Rows are points. The window is the flat piece filled in between its corners: a triangle in 3 columns, a solid with four corners in 4, and so on. A path goes straight from each point to the next, and from the last back to the first. List the points from which the path goes on through the window.

Window (4 x 4)
[[-3.5  0.8  0.3 -3.0]
 [ 3.3 -0.9  1.8 -2.8]
 [ 0.5 -0.1  3.2  4.1]
 [-1.6  2.9 -1.0 -4.4]]
Path:
(1): [ 1.2 -0.2 -0.7  3.2]
(2): [-0.8  0.6  6.7  2.7]
(3): [-3.1  2.7  1.4 -1.4]
(4): [-3.4 -2.2 -1.4 -2.4]
(5): [-3.4  0.0 -2.6  1.4]
(6): [ 1.9  2.1  2.2 -9.0]
(7): [-0.8  2.1  3.8 -4.6]
(8): [-1.5 -1.2 -1.6 -1.0]
(9): [ 0.7  1.1 -1.1 -3.1]
(10): [-1.7  2.5  2.8 -4.3]
(11): [-2.2  0.5  5.1 -3.0]
(12): [-0.4  1.2 -1.1  1.4]
(13): [ 1.5 -1.9  1.2 -1.5]
(14): [ 0.5  1.9  3.3 -0.3]
(15): [-1.8  3.1  1.9 -5.8]
(16): [-1.4  2.1 -2.2 -4.4]
Through the window after points: 1, 7, 9, 11

Window (8 x 8)
[[ 2.0 -0.7  0.8  1.2 -3.9  3.2 -0.5 -2.5]
 [ 0.9  1.1  2.3  0.6  1.8  1.7  0.2  4.9]
 [ 3.1  2.8  3.8  1.2 -3.0 -4.0  0.4  2.6]
 [ 1.6  2.4  0.3  4.7 -0.4  0.4  0.2 -2.9]
 [-0.9 -0.2  4.3  0.2  3.7  1.4 -1.2 -0.4]
 [-0.9  0.6 -7.0 -9.4 -1.1 -4.8 -1.9  0.6]
 [-4.1  2.2  0.8  2.1 -0.9  2.8 -2.3 -2.9]
 [ 1.2 -4.2  2.0  2.5  0.8 -1.2 -1.2  4.9]]
Path:
(1): [ 1.3  0.0  0.4 -1.2 -1.1  1.3  2.8 -1.9]
(2): [ 0.1  0.1 -3.7 -2.8 -4.0 -1.9 -6.8  1.2]
(3): [ 2.5 -1.7 -0.6  1.0  0.1  2.9 -4.5 -0.8]
(4): [-1.2  2.5  2.4  2.4 -2.6 -4.3  4.0  4.0]
(5): [ 2.3 -1.9  1.9  0.7 -2.4 -3.8  2.9  0.9]
(6): [ 2.0  2.1  0.8  0.7  0.7 -0.3 -2.4  3.0]
(7): [ 2.0 -1.5 -0.4  5.3 -1.0 -0.1 -5.0  2.5]
(8): [-1.1 -1.2  1.0 -1.9  0.3 -1.0  0.4  0.3]
(9): [-2.8  0.8 -2.1 -2.0 -2.1  0.2  4.3 -1.1]
(10): [ 0.5  0.2  0.7  0.5  1.1  1.2 -3.5 -0.2]
(11): [ 0.9 -0.9  4.4  2.8  1.4 -0.8 -3.3  2.3]
(12): [-0.9 -2.5 -1.4 -1.7  1.5  1.6  3.3  0.8]
(13): [ 0.4 -3.4  2.7  7.0 -4.9 -0.9  4.0 -3.0]
(14): [ 2.5  3.4 -1.3 -5.9 -0.3  6.0 -6.0 -0.3]
(15): [ 0.5  4.6 -3.0 -1.8 -1.1 -0.4 -6.4 -0.6]
(16): [-1.8 -2.2 -2.4 -4.3 -2.0 -3.2  3.6  0.8]
Through the window after points: 1, 11, 13

Window (11 x 11)
[[ 1.3 -3.3  0.9  0.8  1.6 -3.0 -0.4 -4.4 -1.0  1.2 -0.2]
 [-0.7  3.4  1.9  1.6 -3.8 -5.2  1.8  3.0  3.6  4.3  2.2]
 [-2.3 -2.8 -3.5  4.0  0.8  4.0 -0.7 -3.0  0.2 -1.7 -1.8]
 [ 4.7  1.2  2.3 -1.7  3.6 -1.9  0.5  1.5  2.5  3.5 -1.5]
 [-2.4  5.2  1.6  0.0 -2.4 -5.6 -3.0 -2.0 -1.0 -2.1 -0.6]
 [-0.6 -1.7  0.6  2.3 -1.8  2.0 -3.3 -5.5  3.7 -3.3  3.0]
 [-0.9  1.2  2.7 -4.4 -1.9 -2.5  1.9  1.1  2.9  5.6 -1.9]
 [-4.5 -2.9 -3.3  0.9  2.3  2.6 -2.9 -2.0  0.7 -0.5  3.5]
 [ 2.8 -1.9  2.7  0.3  4.1  1.2 -3.8 -2.3  0.7  8.9 -3.2]
 [-0.5 -3.5  0.6  2.2 -2.4  4.1 -2.6 -0.9 -1.4 -2.5  3.5]
 [ 3.1  3.4 -0.8 -2.5  0.5 -1.0  2.2 -1.1  0.4  7.7 -0.2]]
Path:
(1): [-2.3  1.7  6.4  2.7  1.7  3.2 -1.1 -1.6 -1.2  1.8 -0.5]
(2): [-6.9  0.0  4.6  1.4  0.4 -1.1  0.4 -5.0 -5.0  3.2 -0.6]
(3): [ 1.3  0.1 -4.2  0.0 -0.3  0.1 -3.5  0.3  4.5 -2.3  1.7]
(4): [-1.5 -1.1 -1.4 -1.0 -2.5  0.5 -3.5 -2.3  0.7 -1.2  0.2]
(5): [-1.2  0.3  1.9  3.9  0.0 -0.8  1.0 -1.4  0.0  1.8  2.4]
(6): [-0.2  1.9  4.3  1.5  2.5 -1.2  0.3 -1.4  0.7  3.0  0.2]
(7): [ 1.8  0.2 -1.0 -1.5 -3.1 -1.9 -1.7 -1.3  2.6  0.7 -0.7]
(8): [ 3.2 -3.8 -6.2 -1.7 -1.6 -3.3  0.5 -1.7  4.4  3.3  1.9]
Through the window after points: 2

Window (12 x 12)
[[-0.2  4.9  5.2 -0.9  3.8  0.5  2.3 -2.6  4.0  0.0  0.1 -2.5]
 [ 6.8 -1.7 -2.0  0.3 -0.8  0.6 -3.1  1.1  3.3 -1.2  0.6 -1.2]
 [-1.1 -2.6  3.4  4.6  4.1 -2.8  3.2 -3.6  5.2 -1.3  2.0 -1.9]
 [ 1.8  2.6  2.0 -2.8 -3.9 -1.9 -0.2 -0.9 -1.3  3.7 -2.6 -4.7]
 [ 1.8  1.2 -0.6  2.5  0.4  2.8  3.1 -3.1 -0.4  4.0 -4.6  2.7]
 [-7.8 -2.7  3.7  0.1  1.2  1.5 -2.0  4.1 -0.2  4.1  0.0 -4.8]
 [-1.1 -4.8 -2.5 -0.7  1.7 -2.0  3.8  3.0 -2.0 -2.3  2.7 -0.7]
 [-2.7  0.3  0.1  0.1 -1.4  0.2  4.3 -4.3  1.8 -1.3  1.8  2.6]
 [-3.2 -2.3 -0.1 -0.6  1.8 -4.7  2.7  0.7 -0.2 -4.7 -2.5 -0.5]
 [ 4.7 -0.1 -3.5  1.6 -0.5 -0.7 -2.4  6.1  7.4  2.6 -0.3 -2.3]
 [ 1.4 -1.8  4.2  6.0 -1.2  1.5  6.3 -2.7  2.3 -1.3 -3.4 -0.5]
 [-2.3 -4.4 -1.1 -1.0 -1.1 -2.9  1.9  3.6 -3.1 -0.2  2.3  5.8]]
Path:
(1): [ 1.2 -2.8  4.8 -2.1  1.2  1.2  6.4 -2.1  4.2  2.8 -1.9 -2.3]
(2): [ 1.0 -1.3  0.1 -0.5  0.5 -0.6  1.1 -1.2  4.2  1.5 -3.1 -1.4]
(3): [-0.5  2.3  4.2  3.9 -0.3 -1.0  1.9 -1.2 -1.8 -0.7  3.2 -1.1]
(4): [ 0.0  0.5 -0.4  5.2  1.2 -2.8  1.8 -0.9 -2.8 -3.4  3.7 -1.3]
(5): [-1.5 -2.1  2.6 -1.5  0.6 -0.1  3.4 -1.7  2.2  1.1 -3.7  0.5]
(6): [ 0.1 -4.8  0.9 -5.2 -1.0  2.1  1.9 -3.2  1.8 -0.9 -1.1 -2.8]
(7): [-0.3  3.2  0.8  8.7  3.0 -2.8  3.1  2.0  0.9  1.3 -0.9  0.1]
(8): [ 1.2  0.7  1.2  2.6 -1.3 -1.0 -1.2 -1.1  2.3  0.0 -0.6 -2.2]
(9): [-2.6 -2.6  1.2 -5.5  2.2  1.2  8.1  1.6  1.3  2.6 -2.2  2.2]
(10): [ 0.7 -5.0  2.5 -0.7 -0.7  0.5 -0.9 -0.1  5.3  0.5 -1.9 -1.5]
(11): [-0.9  3.0 -0.8  2.4  2.2 -0.8  2.9  2.6 -2.4  1.5  0.2 -0.9]
(12): [-1.8  0.2 -2.8  6.5  1.0 -1.4  1.2  0.8 -1.8 -1.1  1.6 -0.7]
(13): [ 0.7 -0.8  4.1 -1.6 -0.3  0.7  2.0 -1.0  3.1  2.4 -1.6 -1.5]
(14): [ 1.7 -4.7  1.4 -4.1 -0.1 -2.1  3.7  0.0  3.1 -2.4  1.2  0.6]
(15): [-2.9  3.2 -0.6  8.2  2.0  1.7 -0.4  0.3 -0.8  4.2  0.1 -1.7]
(16): [-0.7  1.9 -2.1  5.8 -0.3 -1.2 -2.4  0.0 -0.7 -0.5  1.1  1.4]
Through the window after points: none

Window (14 x 14)
[[ 1.9 -0.5 -2.5 -1.9  0.2  2.2  4.3 -0.4  1.2  2.6  1.1 -2.4  0.6 -2.1]
 [ 3.0 -2.5 -1.2  6.4  1.1 -3.3 -1.8 -2.0 -5.7  2.6  0.3 -2.1 -1.1  0.3]
 [ 0.9 -3.2 -1.9  1.0 -1.8  5.3  1.1 -1.2  1.9  0.8 -2.1 -0.9 -3.2  1.9]
 [-0.7  0.6 -0.1  0.0 -1.0  1.3  3.0 -3.9  6.8 -2.8  4.9  0.9 -0.5 -0.7]
 [ 0.7  0.2 -0.1 -0.7 -1.1 -1.5  2.3 -2.7 -0.3  1.0 -5.1 -3.4 -1.5  1.1]
 [-4.0 -1.8  0.5 -3.5  4.4 -0.1  1.7 -5.7  0.5  5.6  3.9  1.2 -1.6 -1.0]
 [-4.6 -6.1  7.9 -0.4  0.2  3.4 -6.8 -2.3  1.5  3.8 -0.4 -1.8 -1.5 -5.9]
 [-3.1  2.0 -2.2  8.5 -0.2  0.6 -3.6  3.7  0.8 -2.1 -4.3  0.5 -5.8  0.6]
 [ 1.6 -0.6  2.1 -1.5 -2.2  2.8  1.5 -0.7 -2.1  2.0 -0.4  0.3  0.5  0.9]
 [-0.1 -0.7 -0.2  2.7  0.9  2.5  4.2 -3.4 -0.1  3.3 -2.2 -1.0  2.5  1.1]
 [-1.1 -3.5 -2.5 -1.5 -0.3 -2.4  0.8 -2.4  2.9  3.7 -0.2  1.5  2.7  1.6]
 [-3.8 -8.6 -0.4  0.7 -3.0 -1.4  3.6  2.0 -2.9  5.2  4.3 -2.4 -1.5  1.3]
 [ 1.6 -2.7  2.5 -2.1  3.3  0.8  1.7  0.6 -0.4 -1.0 -3.8 -3.1  0.2  1.4]
 [-6.2 -1.8 -3.0 -1.2 -0.1  4.1  1.6  1.4  1.8 -7.4 -6.5  1.7 -4.3 -2.6]]
Path:
(1): [-5.2  1.5 -2.8 -3.6  0.0 -3.2 -0.9 -4.5  0.6  0.7  1.4 -3.6  2.2  2.4]
(2): [-5.4  1.7  0.3  3.0  1.0  2.0 -0.9  0.3 -0.1 -0.6 -1.0 -2.9  1.4  1.6]
(3): [ 3.1 -5.6 -1.5 -1.1 -1.8  0.9  2.0 -0.7  2.3 -0.1 -3.4  1.8 -4.9 -3.4]
(4): [ 0.6 -2.0  2.0  4.1  3.4  0.2  3.5  0.2  4.8  1.1 -3.4  3.5  0.4 -1.8]
(5): [-1.7 -2.2 -2.4 -3.5 -4.5  2.3 -2.1 -1.3 -3.8 -0.5  2.3 -6.8 -2.4  1.2]
(6): [ 0.8 -2.0 -1.4  2.7  1.0 -0.5 -1.6 -1.9 -3.6  1.0  0.1 -3.4 -1.4  0.8]
(7): [-0.4 -1.6  1.7  3.4 -0.7  0.1  1.1  0.9  1.3  1.9 -2.6  2.4 -1.5 -1.4]
(8): [-1.5 -2.3  0.4 -0.4  1.2  1.2  1.5 -1.5  0.9  0.1 -2.3  3.6 -6.7 -2.2]
(9): [-5.1 -0.8 -2.5  0.7  0.0  2.6  0.0  0.3  0.9 -1.8 -1.6 -3.9  2.9  0.3]
(10): [-1.6 -0.3 -3.7 -3.2 -3.8  6.1  0.5 -4.7 -2.5 -0.8  1.3 -4.3 -0.6  3.0]
(11): [-1.5 -1.6  2.6  2.9  2.8 -2.7  3.2  0.1  7.7 -1.3  0.0  3.8 -1.7 -3.8]
(12): [ 0.7 -6.6  0.8  1.5  2.9 -0.5  5.0 -1.7  3.6  4.0  0.2  0.7 -1.9  0.0]
(13): [-1.6  0.5 -1.2 -0.6 -1.3  1.4 -0.5 -2.4 -0.4  1.0 -0.6 -0.6  1.1  0.7]
(14): [-2.3 -2.9 -1.2  0.0 -1.4  2.8  2.1 -2.1  0.5  1.1 -1.3 -2.2  0.8  2.0]
(15): [ 3.6 -5.6  1.7 -1.3  0.9 -1.0  2.2  1.7 -0.4  3.5  2.2  1.7 -6.8 -4.3]
(16): [ 1.0 -3.8  0.2  2.9  0.9  1.4  1.2 -0.6 -0.3  2.4 -1.3  1.5 -2.5 -1.0]
Through the window after points: 6, 8, 10, 12, 16

Window (14 x 14)
[[ 2.4  3.0 -5.6 -2.7  2.3  5.3  3.2  1.6  0.7  1.1 -1.4 -4.5 -4.1  0.1]
 [ 2.5 -0.9 -3.7 -3.1  1.0 -2.8  4.5  0.8  1.5  1.9 -0.9  2.6  2.6  2.6]
 [ 4.1 -3.7  3.9  0.8 -0.7  1.9 -6.6 -1.5  8.6 -3.7 -1.6 -4.3 -1.9 -4.1]
 [-0.2  5.5 -4.1  2.6 -2.4  2.9  3.7  3.2  3.0  1.0  2.7  2.9 -1.5 -0.6]
 [ 0.6 -0.7 -1.2  1.2 -2.0 -0.2 -2.8 -2.7  2.6 -4.8 -2.7 -1.5 -5.5  2.5]
 [ 3.5  1.3 -5.8 -0.7 -3.4  4.3 -1.8 -1.0  3.8  4.0 -2.4  3.4  1.5 -2.1]
 [ 2.7 -1.1 -1.0  1.1  2.3 -1.1  1.1  1.4 -3.0 -0.4 -0.4  1.8  0.7  1.5]
 [ 4.1 -0.7 -1.6 -1.8 -3.4 -0.9 -1.8  1.7 -0.6 -1.6 -0.1 -3.7  0.2 -4.7]
 [ 1.4 -0.1  0.1 -0.3  1.2  3.5  4.5 -5.0  1.6  0.3 -1.3 -1.2  2.8  4.7]
 [-4.1 -0.1 -2.1 -0.2 -0.7  2.5 -0.7 -0.6  0.1 -3.6  0.4  3.0 -0.7  0.3]
 [ 4.0  0.1 -0.4  1.7  1.0 -5.6  2.4 -6.1  4.2  3.4  5.7  2.9  1.7 -4.6]
 [-1.7 -0.4 -2.0  1.3 -0.4 -3.3  1.0  4.6  1.0  4.3 -3.1 -2.7 -4.0  0.6]
 [ 0.2  7.0  2.0 -1.7  0.9  5.5 -1.4 -4.2  7.5  1.1 -2.0 -1.4 -3.0  3.4]
 [ 0.3  3.0 -1.3  1.6  1.8 -0.4  4.0  0.2 -0.4 -4.1 -2.3 -1.6 -2.1 -3.3]]
Path:
(1): [-0.2  1.1 -4.4  2.2  2.9  1.1 -1.1  0.9  4.1  0.2 -1.5 -2.5 -1.3  3.2]
(2): [ 2.7  3.4 -5.3  1.9  0.8 -3.1  0.7 -1.9  3.6  0.5  0.6 -3.3  0.8  0.7]
(3): [ 1.8 -1.7  1.4 -1.7  1.1  3.3  2.6 -0.4 -0.8  0.8  0.2  2.8 -1.8 -1.8]
(4): [ 4.7 -0.2 -0.6 -2.6 -0.6  3.4  3.5 -0.1 -0.2  0.4  0.1  1.7 -3.2  0.3]
(5): [-1.0  3.5 -3.6  1.7  1.7 -0.9  0.4 -0.7  4.1 -0.5 -1.5 -2.7  0.4 -1.7]
(6): [ 0.9  0.4 -7.1  2.9  1.2 -1.3 -3.0 -1.5  5.0  1.6  5.0 -2.3  0.7 -2.8]
(7): [ 2.9  0.6  2.7 -2.9 -3.0  3.1  2.6 -0.1  0.9  0.2 -5.1  3.3 -1.8  1.7]
(8): [ 0.9  1.0 -1.2 -0.9 -0.4  3.1  0.9 -1.3  2.8  0.9 -1.5  3.7 -2.5 -0.5]
(9): [ 1.7  1.2 -2.7  1.0 -0.2  0.9  0.9 -0.1  3.2 -0.2 -0.2 -2.1  0.3  0.8]
(10): [ 4.4  3.0 -4.4  2.1  2.6  2.4 -2.2 -1.8 -0.7 -3.6 -4.7 -5.1 -1.6  1.8]
(11): [-4.0 -3.7  3.9 -2.5 -6.4 -1.8  0.7 -0.7  8.9  1.5  2.9  5.4 -4.8 -1.0]
(12): [ 2.5 -0.4 -0.7 -1.1 -3.0  1.0  0.7  0.3 -0.7 -0.5 -0.7 -1.2 -0.9 -2.2]
(13): [-0.5  4.5 -5.8  2.3  4.2 -2.3 -0.3  3.0  6.3 -0.1  0.4 -1.9 -1.2 -0.7]
(14): [ 0.4  0.8 -3.6  2.9 -0.2 -1.6 -1.4  0.0  3.4  1.6  1.2 -3.0  1.3 -0.2]
(15): [ 2.1  1.6 -1.5 -1.9 -0.5  2.1  1.3 -0.2  2.1  1.5 -2.1  0.5 -2.6 -0.8]
(16): [ 2.1  3.4  3.9 -3.2 -3.2  2.1  1.7 -3.1  2.8  1.4 -1.0  0.3 -2.1 -1.8]
Through the window after points: 2, 4, 10, 12, 14, 16
